Every row gives one point. The points of each table are mixes of a few directions, plus a little noise. How many directions does each table use, and how many do they share? Where both have some left over, give the other angles between the two spaces (their principal angles), to ten degrees, smallest first.

First (7 x 2):
[[-3.00  0.96]
 [ 3.39 -1.06]
 [-0.35  0.08]
 [ 2.60 -0.84]
 [ 1.35 -0.45]
 [-0.77  0.23]
 [-3.24  1.07]]
Second (4 x 2):
[[-3.21  1.03]
 [-0.25  0.09]
 [ 3.60 -1.17]
 [-0.15  0.07]]
Directions: first 1, second 1, shared 1

First (5 x 3):
[[-0.42  0.63  0.41]
 [-1.94  3.01  2.09]
 [ 1.64 -2.44 -1.70]
 [-1.05  1.58  1.04]
 [ 1.78 -2.70 -1.92]]
Second (7 x 3):
[[ 0.28  5.00 -1.76]
 [-0.18 -3.54  1.21]
 [-0.07 -1.82  0.56]
 [-0.03 -0.60  0.18]
 [ 0.07  1.73 -0.64]
 [ 0.12  2.25 -0.76]
 [-0.15 -3.14  1.16]]
Directions: first 1, second 1, shared 0; angles 60

First (6 x 4):
[[-0.29  0.27 -2.19  1.99]
 [ 0.48 -0.45  4.01 -3.35]
 [-1.67  1.27 -4.05  3.11]
 [-0.76  0.58  0.82 -0.90]
 [ 1.63 -1.18  0.26  0.06]
 [ 0.70 -0.60  1.06 -0.87]]
Second (8 x 4):
[[-1.70 -0.53 -3.79 -0.92]
 [-0.23 -0.72 -1.25 -0.19]
 [ 0.29 -0.37 -3.19  0.99]
 [ 1.71 -0.98  1.03  1.18]
 [ 0.32  2.32 -0.91  1.14]
 [-0.22  3.43  2.13  0.00]
 [-0.77 -0.74  5.11 -2.15]
 [ 0.62 -2.61  0.97 -0.19]]
Directions: first 2, second 3, shared 1; angles 30

First (9 x 6):
[[-2.12 -0.04  0.53 -0.67  1.36  1.12]
 [ 1.10  0.24 -1.06 -1.04 -0.78 -0.71]
 [-0.44  0.23 -0.52 -1.22  0.39  0.26]
 [ 4.94 -1.06  1.88  6.78 -3.09 -2.24]
 [ 1.28  0.48 -1.71 -1.88 -0.91 -0.99]
 [ 1.06  0.43 -1.31 -1.42 -0.74 -0.83]
 [-1.74 -0.64  2.08  2.46  1.10  1.15]
 [-0.61  0.63 -1.37 -2.93  0.44  0.18]
 [-3.55 -0.23  1.50  0.00  2.20  1.96]]
Second (9 x 6):
[[-0.80 -1.21 -0.32  2.12 -0.84  1.74]
 [ 0.84 -1.05  0.28  0.14 -1.16 -1.14]
 [ 0.83 -0.18  0.16 -0.70 -0.43 -1.52]
 [ 2.22  3.55  0.64 -5.51  2.27 -4.03]
 [-1.13 -1.64 -0.35  2.70 -1.03  2.06]
 [-0.38 -1.65 -0.06  1.95 -1.30  0.93]
 [ 1.04  2.26  0.35 -3.02  1.54 -2.07]
 [-2.90 -0.03 -0.90  2.80  0.86  4.14]
 [ 0.49  0.07  0.12 -0.42 -0.03 -0.57]]
Directions: first 2, second 2, shared 0; angles 40, 50

First (10 x 8):
[[ 0.39 -3.79  1.07  0.48  2.64 -2.29 -0.95  3.15]
 [ 0.07 -0.06  2.66 -0.40  1.66 -0.70  0.11  3.57]
 [-1.39 -0.08 -0.46 -0.60 -0.57  0.47  1.11 -0.48]
 [-2.12 -0.03 -0.86 -1.31  0.22  0.74  2.38  0.67]
 [-0.16 -1.54  1.30  0.98  1.62 -0.11 -0.92  1.04]
 [ 1.39  1.47  0.58 -0.13 -2.75 -0.76 -0.94 -1.87]
 [ 4.26  4.69 -4.29  0.01 -1.19  1.52 -1.13 -2.05]
 [-0.80  1.91 -4.09 -2.50 -0.68  1.18  3.42  0.04]
 [ 0.02 -0.55  2.00  2.45  0.01  0.69 -2.52 -2.13]
 [-1.75 -2.13  2.17  0.87 -0.95 -0.69 -0.62 -1.67]]
Second (7 x 8):
[[-0.37 -3.44 -0.57  0.79 -2.14 -2.99  1.17 -0.73]
 [-3.33  0.77  3.16  2.20 -1.26  2.19  1.05 -2.41]
 [ 2.76  0.66  0.03 -1.52  0.57 -1.79 -1.08  2.77]
 [-1.56 -0.41  0.98  1.24  2.60  2.83 -2.37 -1.82]
 [-0.04 -2.23 -1.85  1.93  0.76 -0.19 -0.10 -0.88]
 [-0.28  1.38 -1.04 -3.12 -0.63  0.22  0.44 -0.06]
 [ 2.79  3.37 -0.62 -1.51  0.06 -0.32  0.84  3.15]]
Directions: first 5, second 5, shared 4; angles 90

First (10 x 9):
[[ 0.92  0.34 -0.48  0.74  1.70 -1.64 -1.26  0.97  2.94]
 [-3.09 -0.29 -0.02 -0.95  0.04  2.25 -1.66 -4.43 -3.04]
 [-0.17  2.31 -2.01  2.30 -1.36 -0.67 -0.92 -1.23 -2.16]
 [ 1.39 -0.69  1.37 -1.56  0.17  1.38  1.37  2.55  2.04]
 [ 0.00 -0.18  0.04  3.13 -0.70  0.03 -0.68 -3.29 -4.09]
 [ 1.65 -2.68  2.67 -1.67  2.53  0.77  0.54  2.10  3.87]
 [ 0.32 -2.14  1.09 -1.29  0.99 -1.65  1.41  1.89  2.22]
 [-1.45  1.44 -1.67  0.87 -1.15 -0.69 -0.68 -1.79 -2.23]
 [ 0.14  3.20 -1.55  0.12 -2.64  2.14  0.29  0.50 -1.84]
 [ 0.36 -1.42  0.63 -1.53  0.34 -1.87  1.72  2.63  2.28]]
Second (9 x 9):
[[-0.18  0.95 -0.32 -1.26  1.65 -0.59  1.39  1.86  0.25]
 [ 1.38  1.18 -3.17  2.03 -1.00 -0.28  0.02 -5.39 -1.53]
 [-0.82 -2.08  3.63  0.40 -1.71  2.27 -1.76  0.41  0.09]
 [-0.29 -2.42  1.43 -3.46  2.40  0.60  1.08  2.90  1.86]
 [-0.28 -2.54  1.85 -0.05 -1.21  1.08 -1.59  0.05  0.77]
 [ 0.93  6.19 -0.86  2.26  1.59 -0.03  1.51 -1.00 -0.79]
 [ 0.38  0.09  0.46  0.17  0.74 -0.79 -0.93  1.90  2.36]
 [ 0.27  1.68 -2.99  2.03 -1.52 -1.85 -0.17 -2.14 -1.69]
 [-1.40 -3.06 -0.03 -2.11 -0.91 -0.43  0.44  1.42 -1.32]]
Directions: first 5, second 5, shared 2; angles 30, 60, 80
